Each row is a point. Each copy is the shape, with its points in the same order, turned, moved and blurred by noise. Is it also mirrored, or only turned?

Shape (8 x 3):
[[ 19   2 -28]
 [ 21  -9 -26]
 [-10  15   9]
 [ -1   5  44]
 [-31  -5  31]
 [ 40 -67   4]
 [ -5  23  60]
 [ 58 -80  -6]]
Copy 1 (8 x 3):
[[  1 -38  18]
 [ -1 -44  11]
 [ -9   6  12]
 [ -1  21 -22]
 [-33  24 -15]
 [-15 -69 -57]
 [  7  44 -32]
 [-13 -87 -56]]
Copy 1 is: mirrored
Copy 2 (8 x 3):
[[ 29  -8  -9]
 [ 22 -13 -21]
 [-12  -5  19]
 [-36 -33  18]
 [-47  -4  11]
 [-11 -45 -69]
 [-43 -40  40]
 [  4 -53 -88]]
Copy 2 is: only turned

Shape (7 x 4):
[[-25 -26  -3  27]
 [ -1 -21 -60  46]
 [  6  19  -4 -64]
 [ 12 -43  13  16]
 [-66 -15 -16   1]
 [ 45  41  49  31]
 [ -3   6 -70 -23]]
Copy 1 (7 x 4):
[[-30  16 -32  -3]
 [-22  59 -11  33]
 [ 16 -31  48 -26]
 [  2 -10 -40  17]
 [-49  21  -9 -43]
 [-27 -64  10  61]
 [ 12  44  44  -4]]
Copy 1 is: only turned
Copy 2 (7 x 4):
[[-17  -1 -33  14]
 [ -8  63 -40   1]
 [ 19 -15  51 -34]
 [ 16 -17 -46 -10]
 [-54  -3   2  13]
 [ 85 -14  -3  46]
 [-11  52  23 -36]]
Copy 2 is: only turned
Copy 3 (7 x 4):
[[-31  -3   4 -57]
 [-48 -45 -31 -44]
 [ 15  57 -28  14]
 [  8 -14  23 -39]
 [-42  38 -22 -71]
 [-33  -1  58  39]
 [-24   5 -71 -12]]
Copy 3 is: only turned

Shape (9 x 6):
[[ 18 -29  50 -35 -17 -42]
 [ 53 -20  33  62 -58  -2]
 [ 30  30  -3 -28 -25  27]
 [-37  38 -30 -10   6 -21]
 [ 45  -1  57 -21  29 -27]
 [-44   8 -28  61 -43  26]
 [-57 -24 -21 -32  14 -31]
 [ -4 -11  41  18 -30  42]
 [-17 -18 -55  50  15  20]]
Copy 1 (9 x 6):
[[ 14  43 -37  25  -3 -80]
 [-11  10 -18  63 -95 -40]
 [ -6  20  30 -19 -25 -15]
 [-23 -14  -2   9  49  -2]
 [ 31  87 -17  27   2 -37]
 [ -3 -70  -3  29 -36  13]
 [ 14 -26 -45 -11  51 -29]
 [ 42  -1   4  22 -49 -20]
 [ -5 -38 -37  -1 -20  49]]
Copy 1 is: only turned
Copy 2 (9 x 6):
[[-12 -60  74  -4  -3  31]
 [ 32  20  75  55 -28 -32]
 [-49  15  25   5  -5 -11]
 [-30 -54 -39  -5  -2 -27]
 [ -8 -17  49  16  29  50]
 [ 12   4 -34  15 -59 -58]
 [ -6 -69 -21 -59 -15   2]
 [-11  20  30  14 -57  13]
 [ 38  24 -47 -16  -9 -31]]
Copy 2 is: only turned

Shape (10 x 6):
[[-51 -17  40 -14  16  -4]
 [ 49 -45 -51 -32  40 -49]
 [-45   7  35  40 -51  11]
 [-35 -28  22  36  14 -23]
 [ 13  42 -53 -24 -12 -13]
 [-36 -14 -49  10  20 -15]
 [-14  34  22 -31 -62   3]
 [ 14 -15   8 -24  40  -3]
 [ 32  -1  57 -15  33 -65]
 [ 40   2  47  22  26 -13]]
Copy 1 (10 x 6):
[[-46  29 -18 -24  52  15]
 [ 49  20   9 -46  13 -75]
 [-78 -39  -3  -5   7  32]
 [-54 -17 -25 -15  45 -22]
 [ 15  26   1   4 -50 -12]
 [ 17   4 -47   8  14 -24]
 [-43  18  11 -34 -45  44]
 [  0  37  23 -21  31 -11]
 [-57  55  40 -53  10 -60]
 [-48  13  61  -7  29 -42]]
Copy 1 is: only turned
Copy 2 (10 x 6):
[[-33  35  -2  16 -12 -35]
 [ 46  26  50   4  78  -3]
 [ -6 -22   3   6 -78 -32]
 [  2  30  23 -17 -33 -55]
 [ 55  -7  -8  34   0  44]
 [ 31  22 -22 -28  16  -6]
 [  9 -34  -8  77 -39  -7]
 [ -8  35  28  25  32   9]
 [ 16  70  74  65  -4 -26]
 [ -1  39  67  14 -22   3]]
Copy 2 is: mirrored
Copy 3 (10 x 6):
[[ 11 -48  -5 -29  38  54]
 [  1  22 -13 -87  29 -69]
 [ 59 -69  -1  32 -10  25]
 [ 28 -62   1 -25  48   1]
 [ -6  26 -52  -2 -25 -30]
 [ 28 -16 -59 -14  47 -21]
 [  9 -17 -12   5 -47  46]
 [ -9   9   6 -33  37  -9]
 [-51 -44  32 -72   6   3]
 [-18 -30  50 -16  13 -18]]
Copy 3 is: only turned
Copy 4 (10 x 6):
[[-73  10 -16  44   1 -29]
 [-39 -41   9 -52  87   9]
 [-16 -12  10  58 -57 -28]
 [-36 -24  -2  63  18  -8]
 [  4   3 -17 -51  -4  16]
 [-39 -40 -33   7  11  33]
 [-10  17   0 -15 -52 -53]
 [-62  15  16  -6  40  -2]
 [-16  27  19  23  76 -51]
 [-19  26  54  32  41  -9]]
Copy 4 is: only turned

Shape (13 x 8):
[[  8 -35 -14   3  19 -18 -46  31]
 [ 11  17  32  27  66  63  -4   7]
 [ -3  63 -35 -24  71  16  36  15]
 [ 15 -23 -19 -17  -5  -1  -3  10]
 [  7  22 -34  38 -36  -8   4 -23]
 [  5 -24  37  10 -14   0 -13   7]
 [ 10  -2  24 -13  15   2 -56 -12]
 [ 35   5  -7  -3 -18 -24  19  11]
 [ 22 -23  -1   6   7 -38  15 -17]
 [-29  60   5   5  53  23  29  34]
 [-10  -7 -55  22 -68  16  29 -43]
 [-14 -14  -7  -1  30 -25  -5  -2]
 [ -6  -1  -6  14 -81  11  53 -48]]
Copy 1 (13 x 8):
[[ 12 -36  25  32 -22 -48   7  -5]
 [-28 -35 -26  31  65  -8 -46  18]
 [-34  24 -48 -34  22 -51 -53 -14]
 [ 28  -8  16  13 -24 -16 -12   4]
 [-31  13  61   9 -36   5 -49   7]
 [ 14 -30  26  19  -6  19  12  -1]
 [ 16 -52  51  -3  22 -33 -10  -3]
 [ 10   4  15  -8 -45  14 -43 -22]
 [ 24   4  26  21 -14   6 -15 -42]
 [-67   7 -46 -19  25 -11 -23  -2]
 [ -9  57  71   6 -40  30 -29  35]
 [ -8   3  19  10   4 -25   8 -30]
 [  3  43  69 -22 -28  69 -29  28]]
Copy 1 is: mirrored
Copy 2 (13 x 8):
[[-21 -27  -8 -26  35   2 -22  23]
 [ 78   8 -40  40  13 -24  16  27]
 [ 71   5 -39 -10  44 -50 -19 -61]
 [ -4  -1   2 -31   1 -42 -12  -7]
 [ 39  -3  19 -60 -35  14  -4 -17]
 [-12  -1  24  -1   1   1  23  15]
 [ -6  12  -5  25   9  14 -30  16]
 [ 13   1  39 -36  11 -28   2 -19]
 [  6 -31  39 -15  -5 -21  -5 -20]
 [ 69  11 -41   1  43 -23  30 -48]
 [ 16   0   2 -82 -81 -12  10 -27]
 [  3 -32 -10  -4  15  -1   1 -24]
 [ 16  24  32 -51 -82 -19  38 -44]]
Copy 2 is: mirrored
Copy 3 (13 x 8):
[[  9  -9  -1  11  43   4 -14 -27]
 [ 54  39   7   4  12  75  34  49]
 [ 41  -2 -63 -25   6  10  46  77]
 [-12 -14 -10  16  -8   1 -12  12]
 [ -8  53 -23  28 -42 -29  12   1]
 [  6  28  40   4 -10  14 -22   4]
 [ 53   5   5   4 -11  23 -21 -13]
 [ -2   5   7  30 -11 -37  -5  40]
 [  3  -5  28  15 -14 -22  24   5]
 [ 30  46 -32 -41  16  15  33  71]
 [-59  44 -27  24 -79 -10   9   0]
 [ 13   0   5 -18   4  -8  23  -1]
 [-56  50  10  13 -95 -12  -6  29]]
Copy 3 is: only turned
Copy 4 (13 x 8):
[[ 27  31 -40 -14 -14  30 -23  36]
 [ 10 -58   2  -6  45  32 -57 -15]
 [-15 -37  37 -41  60  50  13  41]
 [  4  21 -11  -7  -9  32  14   2]
 [ 34   4  -5  41  14  -8  39  11]
 [ -1  12 -21   3 -26 -13 -29 -16]
 [ 31  36  14 -12   8  -1 -48   0]
 [ 15  -4   4   0 -31  14  31  16]
 [ 33   2 -10 -30 -18  -5  23  -5]
 [-31 -55  21 -20  43  16 -17  45]
 [  3  26 -12  55  32  -6  75 -21]
 [ 13  12 -24 -34  18  -3  -5  20]
 [-10  12   6  53   1 -37  70 -40]]
Copy 4 is: only turned

Shape (12 x 9):
[[  2 -20  -6   4  -7   8  -8 -95 -11]
 [  7 -28  19 -53  -1   7 -11  16  13]
 [ -1  12  18 -25 -12  13  12  15 -64]
 [  6 -24  -7   9 -12  24 -14  27 -15]
 [ -8   0  15   6  -2 -10  -8  25   6]
 [  1  10  19 -18 -15  24 -10  28   4]
 [ -7 -40  13  10  10  14   0  16  21]
 [ 24 -32  15   7 -10   5 -14   6   8]
 [  3   4  17  -8   3   9  40  18  18]
 [ -4  12  -4 -12  37  25 -10 -17   0]
 [ -5 -33 -14   1 -12   5 -15  27  22]
 [ 27 -33 -34  11  19   8 -12  25  -2]]
Copy 1 (12 x 9):
[[  0 -49  56 -31 -12  25  31 -32 -19]
 [-22   8 -21  -8 -19  19 -47 -22  13]
 [ -1  35 -10 -57 -26 -19   5  11  15]
 [-42  15  -9 -11  12  -5  -1  11  -3]
 [ -7  17   1  15   4 -16 -18   7  11]
 [-15  17 -20   3 -26  -1 -18  20   0]
 [-27   4   6  12  24  20 -24   8  18]
 [-35 -18   8  -4   8  -7 -27   7   5]
 [ 18  -4 -16   1   3  11 -18  27  32]
 [ 17  13   7 -12   3  30  -8   2 -33]
 [-38   3 -18  23  20   2 -10  -9   4]
 [-28  -1 -20 -17  51   0 -17   0 -20]]
Copy 1 is: only turned
Copy 2 (12 x 9):
[[ -1  -1  -2  22  48 -47 -53   6  28]
 [-20  16   2 -20  -6  17  26  37  41]
 [-44 -13 -45  20 -13  23  11  10  -9]
 [  0 -24   8  22 -35  13   8  15  22]
 [  2 -16  16  -8  -9   9  31   3  -2]
 [-31  -8  15  -8 -23  26  15   2  12]
 [ 19 -12  20   6  -5   6  33   0  45]
 [  5   3  29  22  -2   8  14  20  23]
 [-11  17   0  -5 -11   8  36 -32  15]
 [  8  -6 -10 -22   6  23 -25 -13  23]
 [ 14 -14  26  -6 -34  -6  23  17  33]
 [ 45   3   4  13 -40  12   1  19  21]]
Copy 2 is: mirrored
Copy 3 (12 x 9):
[[ 39  25   1  13  56 -17  -4 -51  32]
 [ -7  20  23  -3 -17   5 -36  37  29]
 [-28  47   7   3  19  -6  -6  28 -42]
 [-10  -5 -16 -27   6   3 -39  14 -15]
 [ -6 -12  -2   3 -28  -8 -16  12 -13]
 [-15  17  -4   0 -26  20 -32  17 -13]
 [  8 -21  23 -25 -15   2 -35   2   3]
 [ 24  -1  -8 -25  -9  -7 -27  16   7]
 [-20   9  27 -19 -33  12   7  -5  -3]
 [ -3  -7  14  27  19  34  -8  -2  11]
 [-11 -23  -7 -20 -17  -5 -44   7  15]
 [-12 -41 -13 -33  16  10 -14  25  13]]
Copy 3 is: only turned
Copy 4 (12 x 9):
[[-15 -64 -35  -8 -24  57   6 -35   0]
 [  1  27  -1 -32   7  38 -36  20 -24]
 [-25  16   5  53 -10  13 -27  10 -32]
 [ 10  16 -22   0 -34  -5 -21  22 -10]
 [ -4  15   6 -12  -2  -9 -19  13  13]
 [ 17  15  17   2  -4  12 -22  32  -9]
 [ -5   4 -18 -43 -11  -6  -5  30  -8]
 [ -1   3 -31 -20 -16  17 -24  31  11]
 [-10  18   7  -7  19   9  21  33  -4]
 [ 20 -18 -12  -7  20   3  -5 -14 -24]
 [ 13  27 -11 -38 -30   1 -10  14   2]
 [ 20  32 -56 -15 -14  -9  -7   4  -5]]
Copy 4 is: mirrored

Shape (15 x 11):
[[ -2  -5   9  -6 -10   2  11   2   6 -41 -26]
 [-10   7  16   6  -5   2  -2  -9   6  12  58]
 [  4   8 -17 -38  -9  -1  11  -4   4   7  24]
 [ 17 -11  -1  17 -17   4  -2   1 -15   5 -26]
 [ -1  11 -18   7  30  -9  -4  15 -19 -22 -14]
 [ 11 -13  11 -20 -19 -12  31  18   8   1 -18]
 [-21   4   9  -3  -5  21  11  14   8  -5 -29]
 [-24   5 -11   6 -18   1   6  -2  -3  11  -8]
 [ -3   6  15 -16 -13 -11   4   6 -27   7 -12]
 [  5  -2  17 -20   0  -4  14 -25   4   8 -26]
 [ -4 -95 -34   7   0  21  26  14   5  12 -16]
 [  0  10  21  -1   6  16  10  13  -3   8 -14]
 [ -5 -21   5  -5  -6   9   0  -3 -64   4 -16]
 [  6   6 -10  -6   2  -5  62   1   5 -26 -29]
 [  4 -23 -68   9   5  60   0  11   9   2  73]]
Copy 1 (15 x 11):
[[  6 -29  16  31   3 -12  18 -11  21  -4  -4]
 [-14  21  12 -42  28  -2 -12 -24  23  10  12]
 [  3  17  14 -22  11 -19   0  15  12 -20 -15]
 [  4 -25 -16   7  -1  14  12  -2 -15   4   7]
 [ -4   3  27  17 -36  -4   8 -11  -8  14   0]
 [-15 -31   0   4  14 -18  22  27  11  -3  -3]
 [-16 -23  17  30  15   8  -7   0   5   2 -14]
 [ -7 -16   9   1   7   2 -24  -1  -5 -12   7]
 [-16 -26  16 -15   4  -3  14  -5 -16 -10 -10]
 [ -5 -23 -12   5  15 -28   5  -9  -8  -1 -27]
 [-43  13 -61  44  -9   8   9  23  18 -32  29]
 [-19 -13  12   8  18   7   5  -3  -6  19 -17]
 [-22  -9   1   2  -3  14  27 -24 -39 -30   4]
 [  2 -15  18  41  13 -45  15  22  -6   5   9]
 [ 10  94  -5   3  10  35 -15  13  33 -17  30]]
Copy 1 is: mirrored
Copy 2 (15 x 11):
[[-19   4 -28   3 -22  13   7  26  20  39   8]
 [ -5  11   9  33  10  -7  -9   2  18 -38  -6]
 [  4   7  10  29  -3 -38   1  -4  23  18  13]
 [  7 -22   6 -12  -9  14  15  17  -2  26  -9]
 [-27   7   2  28  -8   0  29  22 -10  40 -27]
 [  3 -21   8  22 -19  11   1  19  29  37  26]
 [-19 -19 -26  17  -9  11  17   9  -4  24  22]
 [  2 -22 -19  20  10   0  14  -6   8  18  -5]
 [-18 -26  11  14 -16   0  -7  -7  12  29  -6]
 [ -8   3   6  -1   1  17  -5 -10   8  39  24]
 [ 23 -38  -6   0  49 -10  -1  81  -6  38  25]
 [-22 -14   5  16 -13  14  16   6  -5  12  17]
 [-34 -41  14 -16   6 -11  -8  11  -1  31 -21]
 [-20   0  -3  16   4  15  40  19  44  56  23]
 [ 17  11  -3  16  36 -80  40  53  -1 -38   0]]
Copy 2 is: only turned
Copy 3 (15 x 11):
[[-31  -1   0   3 -38  -4  -6 -22 -18  -3   8]
 [ 28   5 -20  26  33  21 -13 -14  -5   1  12]
 [ -4 -17  18   8  18  32 -30 -24 -11 -17  29]
 [ -4 -15  25 -10 -23  10   0   1  -9  12 -14]
 [  3 -19  11 -15 -13 -33 -18 -15 -27 -18   6]
 [-13  -7  27   4 -30  29  10 -13 -20   4  35]
 [-17 -32 -14  -6 -32   9   1  -8 -16  -5   8]
 [-14 -26  -2  -3   6  11   0  15 -17   2   7]
 [ -8 -31  20   5   1   8  -3 -19 -32  21  11]
 [-22 -19   7 -20  -7  17   4 -31   2  19  20]
 [ -7 -19  41   5 -28  18  57   4  31 -59  -7]
 [  9 -26 -10  -9 -22  13   0 -19 -22   9  10]
 [ -8 -45  35   5   5  -2  21 -27 -29   7 -31]
 [-31   4  11 -34 -25  15   7 -23 -41 -22  28]
 [ 36  -7  -2  16  27  35 -32   3  13 -95 -25]]
Copy 3 is: mirrored

Shape (15 x 12):
[[ 95  -2  13  43  -8  23  26  20  25  28   6   3]
 [ 28 -24  19  -8  46  23  31 -35   1  21  16  19]
 [ -1  37  17 -19  -9 -20  28 -29  -8  26 -25   6]
 [ 11  42  -4 -10  10   9  18  29  39  36   8   4]
 [-16 -19   9 -10   2 -14 -34  29   1  19 -13 -16]
 [-24 -39 -53   4  23  15  27 -42 -17  26 -13  13]
 [-22 -43   4 -21 -11  42  21 -33 -21 -43  25  11]
 [ 27  16  18 -12 -33  13   8  28 -31  42  36  18]
 [-19 -17 -58  51  18   8 -32  14 -24 -31  40  -3]
 [-22   4   9  17   9  41  27 -35 -18  18  19  14]
 [ 49  22  24   2  -4 -33  29 -14  -1  38  -8 -95]
 [ 68 -33 -12 -13  -1  39 -55  16  13   8  -5 -87]
 [-26 -10  16 -10   0  40  29  28 -24  33 -19  15]
 [-26 -31  13  12 -37  13 -13  -1   9  31  33  24]
 [-14 -44 -29  -4  -3  15  33  24 -24  27  13 -14]]
Copy 1 (15 x 12):
[[ 40  -7 -34 -10 -29 -11 -49 -13   3 -10   5  74]
 [ 51   1 -29 -41  13  10  19 -28  29   5 -13   9]
 [-17  -1   7 -29   2 -11  17  10 -12  40 -38   8]
 [  4  -9  13 -41 -14 -13 -17 -25 -45  -9  -9   4]
 [ 10  19  40  -8  -1  -7 -31  11  23  -5  -9 -44]
 [ 17   2 -44 -33  61  12   5  17  13  26  20 -36]
 [ 16  18 -45  -1 -16  34  51   1  38 -15  10 -46]
 [ 19 -19 -10  18 -29  22 -32 -21 -13   7 -54  -6]
 [ -7  11   0  36  39  48 -23 -24  17 -17  63 -35]
 [  6  22 -49 -11  20   7  19 -34   0  13 -22 -17]
 [ 51  50  37   4 -15 -14  -6  39 -32  51 -13  47]
 [ 87  20  26  41 -37 -49 -25  14  12  -4  53  -7]
 [  2  17 -37 -35 -21   3 -27 -15   2  22 -28 -55]
 [  8  11 -24   7  16  10 -18   4   6 -50 -39 -37]
 [ 36  16 -27 -19   0  37 -33  19  -7  13   4 -45]]
Copy 1 is: mirrored
Copy 2 (15 x 12):
[[-35 -68 -27  41 -28 -11   4 -17 -50 -63  -2  23]
 [-37 -18 -15   2 -48 -13  21 -17   6   2   6 -27]
 [ 22 -30 -13 -47  -6  -7  21   5   6  -4 -35  13]
 [ -2   8 -15 -16  -2  -3  19  -3 -67 -26 -13  11]
 [ -1   5  22 -10   3 -15 -21  18 -15  16  22  47]
 [ -6   2  43  20 -45  -1 -12   0  16  27 -50 -24]
 [-20  17 -33   9 -32  28 -53   4  50   7  -5 -19]
 [-53 -14 -43 -17   3 -29 -13  20 -22 -21 -33  40]
 [ 11  16 -12  73 -19 -19 -60  28 -24  51 -13  10]
 [-11  -7 -24 -17 -59  -6 -26   1  -8  13 -37 -15]
 [ 27 -34 -22   1 -30 -22  42 -52   1 -21 -16  95]
 [-28 -17   6  44  12   0 -36 -85 -22   8  35  80]
 [-42  -4   5 -35 -39  27 -19  30 -20   6 -23  22]
 [-19  20   1 -13 -24 -42 -62  24  -4 -23  -7   8]
 [-38  22  17  25 -37   7 -16  18   3   1 -34  38]]
Copy 2 is: only turned
Copy 3 (15 x 12):
[[ 35   0   9 -94 -16   1  29 -78 -14  22   3  -2]
 [-10 -49  32 -14 -26 -12  10 -39  15  23   5  14]
 [-27 -21  -1 -34 -16 -34  -6  12  -5 -21   3 -45]
 [ -3  -4 -14 -57  46 -37 -14 -25   6  -7   3  -1]
 [ 11  26 -30 -15 -11   7 -21  -1  16 -34  -7  29]
 [-10 -26   5 -26 -33  -1 -27  39  43  56  27   8]
 [  4 -13  46  21 -12  43 -32  -1  17  30 -27 -14]
 [ 37 -18  39 -68   7  -7  -4  -7  17 -46 -22  -6]
 [ 56  32   8 -10  18  25  -1  49  -9  46   8  43]
 [  9 -12  51 -14 -18 -33 -28   6   7  21   0  -7]
 [-44  24 -15 -82 -44 -38  36 -12 -24 -10 -62   7]
 [-20  31  -9 -80 -23  61 -22 -38 -32  -4 -39  76]
 [ 30 -28   2 -28 -22 -26 -59  -8  34  -9 -19  -4]
 [ 23  35  43 -19   0   5 -19  -7  49 -24  15   0]
 [ 28  -8   5 -45 -18   4 -22  14  60  22 -33  21]]
Copy 3 is: mirrored
Copy 4 (15 x 12):
[[-56  30  31  22  21 -16 -26   4 -28   0 -93 -22]
 [  6  35  -9 -20  47 -15 -48  10 -13  27 -22 -24]
 [ 15  20   6  -1  10   6 -42  13  15 -53   6 -33]
 [ -3  30  19  -3 -16  45 -34   0  14  -9 -37 -11]
 [  7 -29 -22  -2  21  34  -1   0 -17 -19 -15  31]
 [ 22 -28   7 -18  37   0  -9   4   5  41  27 -48]
 [ 35  14  21  10  44 -45  -8  -6  13  32  21  28]
 [ -9  14  46   2  36  11 -33 -45  -1 -37 -30  13]
 [-18 -31  24 -31 -24 -20  30 -25 -48  39  11  26]
 [-12  25   8  -4  30  -5 -30 -23  18  18  30 -18]
 [-45  -4  26 -14  29  14 -53  84  -7 -58 -32   1]
 [-47 -63  -2   4  21  -6 -28  47   0   9 -74  66]
 [ 12   3  19  43  42  39 -44 -20   0  12  11 -10]
 [ -9  17   0 -11  52  17  29 -42  21  -1  -9  11]
 [  4 -20  52   1  47  29  -3   6 -18  24   5   0]]
Copy 4 is: only turned

Shape (15 x 12):
[[ 17 -21  27  35  -4 -28 -85 -28 -22  34 -23 -40]
 [ 26  -3   2 -56  24  12   6  20  30 -36  -7   9]
 [ 15  33 -10  65  -3  11 -86  24 -15   2 -13 -23]
 [-10  26  35 -49  49 -26   4  10  36 -25  -9  13]
 [-51  -7 -47 -20 -15  36   3 -45   4  18  50  19]
 [ -6 -21  24 -52  31   3  62  48  38 -11  -2  -4]
 [  3   0   9  31 -66 -22 -67  12 -25  35   2  31]
 [-31 -14   7   4 -76  22  -5 -41 -16 -20  21  -6]
 [-14 -39 -51 -54 -43  -1  -4  -4 -36 -21  44  12]
 [-19 -44 -13 -26  19 -14  12  22  38 -45 -29  33]
 [  0 -32 -42   1  -4  37   8 -13 -51   5  23  37]
 [-15  -8 -69 -35 -58   3  29 -21 -23   9 -15  14]
 [-24 -12 -13 -24  16 -34  24  43  24 -25   8 -10]
 [ 11 -34  11 -58   7  -6  13  16  85  -6   6  -7]
 [ 37  13   1  56  -9 -28 -35 -30   1   2  23  -3]]
Copy 1 (15 x 12):
[[ 33 -22  75  -7 -49  45  -5  -5 -13   8  11 -37]
 [  7 -42 -54 -16  17 -18 -28  40  16 -18  19   9]
 [  4  32  66 -21 -61  10 -54  10  -5 -44   1   3]
 [  1 -46 -15 -20  42 -43 -15   7  38  -9  20   8]
 [-60  48 -36 -34  16  23  31   5 -16  34 -16   5]
 [ 18 -33 -54  28  44 -59  -7  44 -13   7  13  10]
 [ 31  36  37 -52 -11  30 -15 -36 -43 -12  10 -62]
 [ 23  41 -11 -42   7  43  -7  -4 -15  59  11  26]
 [ -1  47 -87 -45 -27   5   2   3   0  40  30 -16]
 [  4 -52 -50 -38   5 -46   4  13 -36   7   8  24]
 [-16  36 -65  -1 -35  36  -3 -17 -21   8 -17   4]
 [ 28  50 -64 -44 -17  26  61  11 -28  -7  12   4]
 [  0  -6 -34  -6   5 -73   4  20 -22  10  34  10]
 [-10 -55 -37 -20  41 -27 -14  70 -24  10  38   3]
 [ -7  10  44   2 -28  40 -27 -28 -22 -15  55  13]]
Copy 1 is: mirrored
Copy 2 (15 x 12):
[[-25  21 -35   9 -11   8  29 -47  13   5 -90 -28]
 [ 10 -47  -4 -64 -16 -32 -39  25  -5  -2  -6  27]
 [ 27  13 -16  33 -32   3  -7 -22  -1  61 -39 -55]
 [ 10 -66 -23 -20  40 -39 -20  34   3 -13 -14  17]
 [ 13  14 -10 -27 -16  29  28  12 -22 -63  72  -5]
 [ 34 -39  35 -53  10 -30 -35  37  45 -47  -1  50]
 [-32   9  45  10  -2  41  28 -14  -2   7 -33 -59]
 [-11  13  20  -8 -11  37 -21 -54 -25 -63  11 -25]
 [-26 -11  13 -54 -33  81   1   7 -40 -35  13  34]
 [  5   6  18 -32  25 -19 -35  48 -30 -20 -14  62]
 [-26  22  11  -9 -56  34  -4   8  14 -17  40  21]
 [-13 -14  58 -16 -43  20  40 -22 -37 -32  21  45]
 [ 44 -24  16 -29  31  19 -18  33   7 -11 -13  50]
 [ 23 -20   5 -95  21 -37 -12  32   0 -38 -16  20]
 [  0  17  -8 -12  15  11   6 -60   2  43   3 -18]]
Copy 2 is: mirrored
